Rows are points. Before rounding, the points of a table are all equally far from one centre. They may lie mostly on one side of it. Write the centre, to within rounding.

Points (8 x 2)
[[ 58 -18]
 [ 52 -30]
 [ 52 -30]
 [ 60 -10]
 [ 58 -19]
 [ 34 -44]
 [ 58   7]
 [ 50  21]]
Centre: [19 -6]

Points (15 x 8)
[[-18  -6 -16  26 -10 -10   0 -33]
 [ -6  17  23  30 -13  -8  -9 -33]
 [ 13 -19  13  -1   9  15  -4 -41]
 [ -5 -12  -1  45  29   2   0 -43]
 [-22 -18  -7  26  26 -18  27  -1]
 [-18  11  36  38  -9 -10   6 -20]
 [  1  -2 -18  30  -5  -1   6 -48]
 [  8  -6  25  19   1 -17  -7 -39]
 [ 13  26 -20  35  -5 -18  28 -10]
 [-23  16   9  30  29  -5  17 -26]
 [-13  16   0   9 -12  22   8 -37]
 [ -2 -18  25  60  -8 -13 -15 -13]
 [ 18   1  29  14  12  -8  11 -42]
 [-16 -24  24  47  -2   7   5 -36]
 [-22  -2  10   9  10  23 -19 -28]]
Centre: [10 -4  5 30  5 12  8 -1]

Points (20 x 14)
[[ 18  12 -33 -18  -4  39 -33   8   4 -34 -30 -13  -2  52]
 [  1  -1 -19 -19 -32  42 -38 -17  -5 -42 -23 -25 -38  50]
 [  0   5  19   0   5  28 -45 -11  20  -9 -15 -51 -10  55]
 [-18 -32 -11  -1  -5  49 -59 -22  14  -6 -21 -36  -5  50]
 [ 23  -9 -12  11  -3  60 -26 -14  -7 -13 -32 -50   1  46]
 [ 13   6  -7 -15   0  18 -56  -1  18   9 -24 -38  -9  49]
 [ -2 -13 -11   3   2   0 -41 -10  16 -18 -55 -53  -4  44]
 [  7  -6 -13  35 -21  27 -53   8   4 -36 -25 -12 -12  45]
 [ 17 -14 -12  12 -52  17 -50 -41  -5 -17   1 -23 -19  41]
 [-19 -17  -5  22 -18  37 -56 -20  -1  -6 -24 -18 -20  52]
 [ 21  18  -3 -15 -18  46 -53 -14  24 -14  -4 -35 -43  32]
 [  6 -16 -36  -1 -37  58 -31   4   5 -10  12 -25   5  22]
 [  5  14 -18  -2 -43  34 -34 -19   7 -17 -24 -36   0  49]
 [  7   6   2  37 -24  13 -30 -15   7  -3 -46 -35  -1  17]
 [  2  25 -20   0 -23  35 -25   2  19 -20 -38 -27 -13  47]
 [ 16   2 -18   9  14  14 -40 -13   7   5 -33  -2  19  49]
 [  0 -30  -9  -6 -22  40 -13  14 -12 -15   9   9 -30  39]
 [ 10  -5  20   5 -18  34 -41 -19  -5 -29 -41  -6 -21  50]
 [ -4  17 -33   4  29  13  -9 -10 -29 -21 -15 -36  -9  40]
 [ 21  20 -10  20  13  27 -21 -15  -6   6 -34 -27 -27  51]]
Centre: [  9 -16 -16   1   2  19 -22 -22  12 -23  -8 -21 -17  16]

Points (30 x 24)
[[ 14  13  -8  49 -12 -22 -26   3  -6 -16 -23  15   4 -18 -15 -20 -35   5
  -25  38 -33 -12  17   3]
 [  1   0  -3  34 -33  -3 -22 -14  -3 -44 -33  11   8 -24 -14 -14 -25  28
   -1  37 -14 -10   6  -9]
 [ 22  17  -6  40 -14 -24 -15   5  -1 -40 -32  28   9 -22  -8 -35 -23   2
    0  48 -12 -23  -9  -6]
 [ 17  -4   9  42 -22  -8 -25  -6 -15 -12 -21  12  -3 -11   7 -29 -18  22
   11  46  -2 -25  13  -6]
 [  7  10  -2  59 -20   0 -22   2 -13 -23 -20  21  -3  -7   0   3 -39   6
  -12  35   2 -13  32  -5]
 [  7  10 -23  38 -19   0 -10 -25  17 -10 -40  27 -28  -5 -13   0 -23  19
   14  48  -2 -23   2  -6]
 [ 18  16   5  54 -18  -9 -15 -12  16 -23 -37  10  -4 -16 -33 -17  -7  13
  -13  26   5  -7  19 -18]
 [ 11   9 -12  35 -16  10 -21 -12   1 -16 -51  19 -25   5 -15 -15 -29  41
  -11  22 -20  13   5 -20]
 [  9   2 -17  41 -11   9 -37  -7  -6   0 -25  25   1   2 -25 -11 -32  19
  -21  17  -5 -38  17 -24]
 [ 20   7 -31  57  -9  -4 -16   7 -23  -5 -40  12  -4 -17 -12 -27 -42   7
   11  34 -30  -7  -6  -9]
 [  5  -5 -20  54  -8 -16 -11  -3 -27 -21 -23   3  -7   0 -21 -39 -23  12
   13  32 -12 -11  13 -22]
 [ -5  16 -10  44  -2   2 -23 -20  12  -8 -44  16  19 -10 -11  -3 -33   2
  -20  37  -5 -21  -1  27]
 [ -1 -19 -32  51   0   7 -14   5 -11  -7 -46   6   9   7   0 -12 -13   8
  -11  44 -26  -8   2 -15]
 [ 10  17 -11  46 -16  18  -2   5 -19  10 -28   6 -15 -28 -25 -10 -21  17
   17  32 -28  14  14 -10]
 [  6   8 -10  57 -13  -6  -8 -10 -17  21 -21  33  -7  -5   0 -32   1  16
   -6  34   0   3  -7  -8]
 [  0   5  -6  48 -23   7 -22   7 -14   4 -39  15 -23 -10 -27  -5 -49  27
  -19  24 -16   6   4  -1]
 [ 15   4 -24  33 -25 -21 -19 -11  -6 -20 -34  -2  -7  -9 -27 -30 -24  -1
  -10  50   8  -1  16 -18]
 [ 31  -8 -21  47  11   7 -23  -6 -12 -20 -30  24 -19 -10  -9 -29  -9  24
   -9  11 -24 -25   2  -7]
 [  8   5  -8  33 -10  23  -9 -11 -18   1 -60   9  -9  -6   0 -12 -15  34
   -3  38   3  -8  17  -6]
 [ 34   2   2  43 -23 -14 -18   5  -6   0 -41   3  -9 -16 -10   4 -32   0
  -14  28  -3 -29  12 -36]
 [ 14 -10 -35  27 -12   1 -20  -2  22 -31 -41  15  -4 -19 -26  -6   7  31
  -10  31   5  -8  12 -25]
 [  5  -3 -37  41  -8  14 -22  -6 -11 -13  -4  30  10 -24 -27 -25 -13  19
    8  34 -17 -17  11   2]
 [ 16  26 -13  12 -20  -2   7 -14 -11   1 -22  25  -8 -23 -35 -12 -18   4
   19  35 -31 -23  -9 -31]
 [ 29  19  -5  44  -7 -12 -17  -4  14 -20 -50  17  -4 -22 -27 -22 -14  14
   19  36 -11 -25   9  -8]
 [ -6   5 -15  51  -9  -8 -30  -9  -5  -8 -37   7   0  13 -15 -26 -20  24
  -14  50 -19  -1  -8 -13]
 [ 26  -6 -29  47 -17 -29 -16   1  -4 -38 -23  16  19  -5 -21  -5 -15  12
   -3  29 -10  -3  25  -2]
 [ 14  -7 -27  52 -10  -1 -15   8 -16 -31 -34  18 -17  -6 -38  -5 -22  14
   15  30  -2 -16  16 -20]
 [ 25  18   6  56  -3  -5 -28   8 -18   1 -33   1  -8  -8 -20   1  -6   5
  -12   5  -8   6  21   5]
 [ 19  -2  -9  59 -20 -13 -34  -4   7 -23 -26   1   5  -3   0 -19 -30  19
   10  19 -13 -18  19   8]
 [ 19   3  -3  52 -20   7  16  10  -6  -4 -39  12  12 -26  -6  -5  -6  36
    4  30  24 -11  24 -12]]
Centre: [  7  10 -13  15   5  -5   1  13   6  -8 -15   8   0  -7  -5  -6 -26  12
  -2  16   3  -5  -8  -7]

Points (30 x 24)
[[  4  38   6 -26 -31  -1  19   8  25 -45 -18 -10   2  -5  28   6   2 -24
  -43  11 -15  -9  10  12]
 [ 17  20 -20 -19 -25   4  30   2   0 -15   9   3 -35  33  15  -3  33  -9
   -1 -22 -22  31 -27  -6]
 [ -9   4   2 -24 -17 -16  16  -5  34 -58   8 -24 -28  15  12  -8  14   0
  -17  -3 -24  33  -1 -15]
 [  3  17 -23 -19  -2  10  35  13  32 -36  -3   0  -9   8  13  -3  29  -9
  -25 -35 -27 -14  -5  -3]
 [-12   2 -21 -31   7 -13   9  17  24 -39  -4 -12  -5  32  32   0  15   9
  -18 -14 -27  17 -47 -11]
 [-13  14   2  -9 -22  -7   3  22  26 -38 -18 -35   2  14  17   1  20 -31
  -17 -38 -16   4   5  -7]
 [-35   7 -20 -20 -22  -1  14   5  38 -24   5 -17  19  -8  26   7  -5  -8
  -26  -3 -19  32  -1   8]
 [  8  14 -45   5   0 -12  32   3  30 -17 -33   0   2  20  20 -30  17  19
  -38  -6 -29  12 -11  16]
 [-14  24 -22 -19 -16  -9  26   1  29 -45 -32   1 -30  -3  22 -18 -10  -7
  -26 -36 -29  15   0  13]
 [-19  -5  -4 -60   5  -4  -3  22   1 -18  -4  -9  -6  -6  20 -12  -7 -10
  -34 -26 -40  38 -25  -9]
 [-28  21   9 -11 -13 -26  13  -6  31 -18  -9 -41  -1  13   2  -1   5 -32
  -38 -25 -29  39  -6  11]
 [ -5  30 -23  -8 -24 -21   9   3  22 -27 -23 -41   6   2   9  15  19  15
  -34  13 -37  33 -29  25]
 [  8  21 -25  -7 -14 -21  30  -1  27 -50  -8 -24  -1  22  38   3  10   1
  -25  -7   8  21 -13  -2]
 [  4  19 -10  17 -13 -18  35   6  34 -26 -21   0  -5  19  25  -7  33  -6
  -24   2 -23 -21 -27   6]
 [ 15  17  -4 -28  17 -16  43  20  29 -39  -6 -13 -37  19  38   3   9 -10
   -7 -19 -18   0  -7 -21]
 [-22   1   1 -30  11  16  10 -11  12 -54 -10  10  -3   4  33   2  -6 -27
  -17 -25 -27  25  -2   9]
 [-13  20  -8 -46 -37 -17   9  28  14 -36 -25 -27 -25  28  21  -5  -5   5
  -17  -2 -25  43 -19  24]
 [ -8  -7 -11 -19 -31 -27  13  16   3   0  12  -3   5 -10  24  23  45  -8
   -9  -7 -18  25 -13  10]
 [  1  26 -23  -2 -33  17  34  16  -5 -25  -1 -15 -20  29  34 -18  -1  -4
   -4  -5 -34  40 -34   3]
 [-17  29  -8 -16  -3   8  28   2  19 -47  -6 -23 -15  19  14   3  43  16
    0   0 -41  27 -37  -6]
 [ -6  11  16   4 -13 -19  19 -20  -6 -50  11 -29 -13  30  36 -28  -3  -5
  -29  -3 -27   7  -4  16]
 [-24  15   9 -20 -15 -13  22  22   9 -29   8   0  15  20  -1  15  30 -20
   -9   5 -40   5 -30  21]
 [  4  35  -3 -36  -8 -17  24  11  26 -48 -18 -15 -48  20  17   6  27 -15
  -26 -20 -35  14  13   2]
 [  2   5  22  -6   4 -21  20 -17  18 -34  16   9  -9  -2   2  -2   8   4
    3   6 -29   8 -44  -2]
 [-16  23  -5 -18 -13 -35  10  10  35 -30  -9  11 -24  12  40 -21  20  13
  -40 -13 -42  23 -12  21]
 [-14  14  -9 -20 -22 -27  25  23   9 -12  18 -13  -9   3  22  21   1 -29
    2 -17 -40  36 -10   9]
 [-12  -7 -22   6 -15  10  29   8  39 -51   4 -17  -4  -5   6  -1  16  -9
  -18  -4 -17  20 -19   2]
 [  8  29 -12 -23  -1 -41  36  11  13 -29   8  16 -13   2  14  -2  14   1
  -39 -16 -35  38 -23  11]
 [-23  12  -7 -21 -36 -19  35  16   9 -47  -2 -26 -14  -4  22  -3  36  -4
  -19  -2 -35  12 -24   3]
 [ -3  20 -15 -11 -15 -29  30 -19   3 -32 -15 -26  -6 -13  24   0   5 -31
  -23   0 -29  31 -40 -10]]
Centre: [ -6  18   2 -12  12   0  10  12  -1  -5 -15 -15 -21   3  15  -9  11  -2
 -18   7 -11  17  -5  13]

Points (30 x 24)
[[-19 -20 -12  -4  -9 -34 -27 -10  10 -28 -22  -1 -14  11   5  21 -38  11
    5 -22  35   7   3  55]
 [  5 -35   3   3 -11 -40  20 -16 -27 -11  -9   1  -6 -17   6  29 -26  10
  -12 -32  38  27   6  42]
 [  3 -33  -8 -30  10 -17   1 -18  -4 -15  -1   0  -6   5  32  20 -37   9
   -3 -16  32  29   9  17]
 [  3 -22  -8 -16  17 -23   3 -20 -25 -27 -16  -2   3   7  34  29 -26  19
    1 -17  40 -14   2  39]
 [ -7  -3 -13   7  22 -41  -2 -31   5  -6 -14 -21 -23   8  27  14 -45  -5
    1 -32  27 -14 -12  25]
 [ 26 -37 -18   8  -7 -37   2  10 -17 -34 -19  -4 -11   4  22  23 -30   4
   -8 -16  48  22  -1  37]
 [-16 -27  -5  13   5 -37   1 -32 -25 -19  -8   6   4   5  14  30 -36   9
  -19  -4  53  21  22  40]
 [  0 -44 -16  -2  -3 -50  -5 -19  -3  -2   1  -3   6  -8  18  22 -15  13
  -17 -38  33  33  -4  27]
 [  6 -36  -5  11  18 -22  -9 -20  -8 -17 -14   3  -9   8  25  21 -35  31
  -11 -24  39  22  14  48]
 [-10 -39   4  13  13 -25  18 -35 -22 -27 -22 -12   0  -3  12  29 -28   8
  -10 -21  51  19  -1  30]
 [-23 -39   3   7   5 -44   5  -7 -43 -19 -10   4  -5   5  21  19 -18  24
   -7  -3  44  17  -3  30]
 [ -3 -42  -1   9   2 -16  13 -18 -32 -16 -21   8 -12  16  27  16 -40   6
  -11  -3  45  -9 -10  48]
 [ -3 -23  -7   7   5 -16 -16 -20 -11   5 -18  -9  -8  -6  17  17 -40   8
   -4 -51  40  14  -8  38]
 [  1 -42  -5   5  12 -41  12 -24 -34 -18 -21  -7   0  -9  16  26 -31   3
    2 -32  18   2 -14  33]
 [-19 -34  -3 -11  11 -40  25 -21 -19  -5  -7   9  11 -10  18  18 -50   6
  -26 -16  32 -19 -11  41]
 [  0 -30  11  16  -1 -37  20 -31 -24 -35 -19   8 -10   4  32  13 -28  11
  -10  -1  47  21   5  30]
 [-19 -31  -7  -9  11 -38  -2 -21 -24 -24 -15  11 -15  -5   7  46 -31   5
   -3   6  44   5  14  30]
 [ 15 -26 -11  24  13 -21  -8 -17  -4 -18 -11  25  25  -8  13  17  -8   7
  -20 -14  56  10  -8  60]
 [  4 -29   5  18  19 -40  -4  -9 -20 -44 -14 -17  -5   5  24  29  -2  17
  -19 -18  23  -1  21  40]
 [ 18 -35 -10  19  13 -26   0 -18  -5 -47  -3   4   2  -6  30  29 -19  18
    2 -11  49  12  -7  40]
 [  1 -40 -10   5   8 -30  -4  -7 -39  -2  -8  -3  20  16  26  18 -37 -12
  -15  -1  25   4   0  48]
 [ -4 -26   6   6  17 -49   3 -19 -22 -24 -12  15   1 -17  27  13 -45   1
    2  -7  51   8  12  39]
 [ 10 -30  14  14  13 -39  -9 -35  -5 -17 -16  12   3   7  22  35 -40  -3
   -1  -5  42  20   7  27]
 [ 20 -11 -17  -2  -1 -30 -23 -13 -22   0   3 -14 -16  -2  15  27 -29  22
    1 -12  54  17   2  28]
 [ 12 -42 -10   6  12 -16   0 -17 -34 -26   0   8 -25  -9  10  35 -22  -2
    0   2  37  18  -3  39]
 [ -2 -26   6  22   3 -20 -17 -46   2 -33   0 -11 -16  -3  13  11 -36  13
  -26 -15  49   5  11  43]
 [ -6 -44   3 -10 -11 -32   1 -19   0  -4   2 -17 -13 -10  27   8 -24   3
   -9 -25  55  18  -5  36]
 [-15 -19 -10   3   3 -30 -19 -22 -19 -27   7  24  15 -17  10  35 -27 -12
  -26 -37  25  -2  22  21]
 [ -1 -33 -16  -6   1 -38  -6 -13 -17 -15   0   1  13  22  30  19 -38   8
  -21   5  35  -1   6  57]
 [ 11  -4 -18  19   8 -33 -10 -19 -10  -9   5  -1  -7  37  21  36 -25  -4
  -13 -27  29 -13  -9  46]]
Centre: [ -3 -15  -9  16   1 -21   6  -3   3 -11  -5   3   1  -3   0   5 -19   4
 -12  -4  23  -4   2  17]

Points (30 x 24)
[[-46  -9 -47  48  -9  27  11  -5  13 -18 -24  -4  14  20  14 -16  16  17
   25 -21  -2   0 -35 -28]
 [ -4  -4   3  32 -13  28  -6  -4  -2 -30  -3  -1 -16  20 -16   5 -11  -1
   -2 -55  -1 -19 -48  -8]
 [  0 -29 -20  36 -24   0 -10   3 -30 -19   1 -23   1   7  22  23   6 -23
  -12  -2 -12   6 -28  15]
 [-15 -35  -8  18  -6  22 -36  -8  12  -2   4 -15   6  23  11 -26  35  -7
   18 -47   0   3 -34 -14]
 [-20 -27 -10  17  -8  43   7 -11  -3  15 -21 -41   7  12   3   2  -2 -10
   16  -1 -12  -3 -33   2]
 [ -8 -25 -39  29 -46  12   7   1   7 -10  29 -22   6   8  -2 -16  23  18
   -4 -15 -19 -14 -28  -6]
 [-12  22 -17  44 -26  30 -14  17  20 -29  10 -12 -14  19 -10  -2  14 -13
   -6 -18 -17   6 -49  13]
 [ -1 -17 -28  40 -16  20  20  20  -7 -12  15 -22  -5  37  13   2  16  -1
  -11 -26 -13  20 -46  -6]
 [-18   5 -33  32   4  17  -3  15  31  -4  36 -12  10   2   7 -36   6   0
   -3 -34  -2  -1 -37 -11]
 [-35  10  -1  13 -32  34  -5   4   6 -27   1   1  -7  23  11 -18  26  -4
   14 -60   5 -12 -45 -22]
 [  6 -17   6  23 -23  39  -4   9   9  11  30  22   6  -3  13  -8   8  -7
    2 -38   4  -1 -48  20]
 [  2  10 -35  40 -12  46 -14   4   6  -7  32  -2   4  15   6  -6  14  -5
   -7 -29 -14 -17 -38 -22]
 [ -2 -22   8  30 -10  16  -4  14  -1 -23  -4 -31   2  16  29   1  22  -8
    5 -29 -27 -24 -35  -2]
 [  4 -17 -21  31  -4  12   7 -13   9 -28  11 -14  21  40  17  -3  12 -10
   -1 -28  10  14 -51  -2]
 [ -6 -23 -33   6 -35  16 -18  13   4  -6  16 -15  -1  35   1   1   5 -25
   10 -33 -13 -18 -43 -31]
 [-18 -13  -7  25 -12  39  -3   7  -5   5  18  -4  12  38   9 -21 -29 -14
    3 -34  29  -8 -27 -20]
 [-11 -15 -37  29 -16  15  -3  15  21 -24  11 -22  10   3  36   0   0  -5
    2 -26  -5  11 -34  16]
 [  9 -19 -31  12  -7  10 -11  -4 -17 -21  -8 -28   4  27 -19 -13   3   0
  -11 -39  20  16 -30 -24]
 [-51 -17 -23  39 -16  17   6  14 -21   3  -7 -21 -12  10   3 -25   3 -17
   33 -17 -12   2 -36 -31]
 [ -5 -31 -31  44 -13  11 -20  35  -8   6  14 -11  24   3  -8  11   9  25
  -29 -11  -6  14 -18   3]
 [-18 -36 -28  42   1  26  -4  -4   7  -5  12  -9  -3  51  16 -23  14   1
    9 -38  15  12 -22   4]
 [-16 -20 -29  22  -5  17   5 -36 -10  -9   4 -29  -4  14   9  -7  33  16
   -1 -41  12  -4 -35  -5]
 [  5 -11 -38  42  -8  31  -8  -8 -18  -6 -15   1 -11  20  14   1  28 -11
   -5 -55  -8  -4 -24 -15]
 [  7 -19 -21  38   6  33  14  -2   8 -18 -15 -21  -5  18   0  -8  -5 -10
    2 -36  -9 -18 -29 -17]
 [-12 -21 -11  48 -15  20 -23 -17 -35  -6 -16 -17   2   6  21  -7  26  -9
    6 -24   3 -23   5 -28]
 [  6 -14 -44  14   0  21   4  -7  -5  17  26 -11 -17  10   4  -8  12 -22
   12 -27  30  23 -35   2]
 [-24 -39  -2  18  13  33  10   1 -10  -1  11   9  -2  33  14 -26  17 -21
   23 -48 -20  -5 -26 -12]
 [ -8  -6 -29  33   8   6 -17  30 -33  15 -12  -8  14  -1  -4  10 -26  -7
    9 -22 -22  -5 -33   6]
 [ 16 -31 -20  -9  18  45   9  20 -26   9   1  11  -5  28  22 -20  -6  15
  -10 -23 -18   5 -46  -6]
 [ -3 -15 -42  17  -8  -4  -3   6  -4   8  31  -9  15  20   7  29  -3 -18
   12 -42   2   8 -26 -32]]
Centre: [-20   3  -3   3  -6  -2  -6   3   5   2  -6  27 -14  18   7   0  12  11
  -1   8  -2   4 -10 -15]
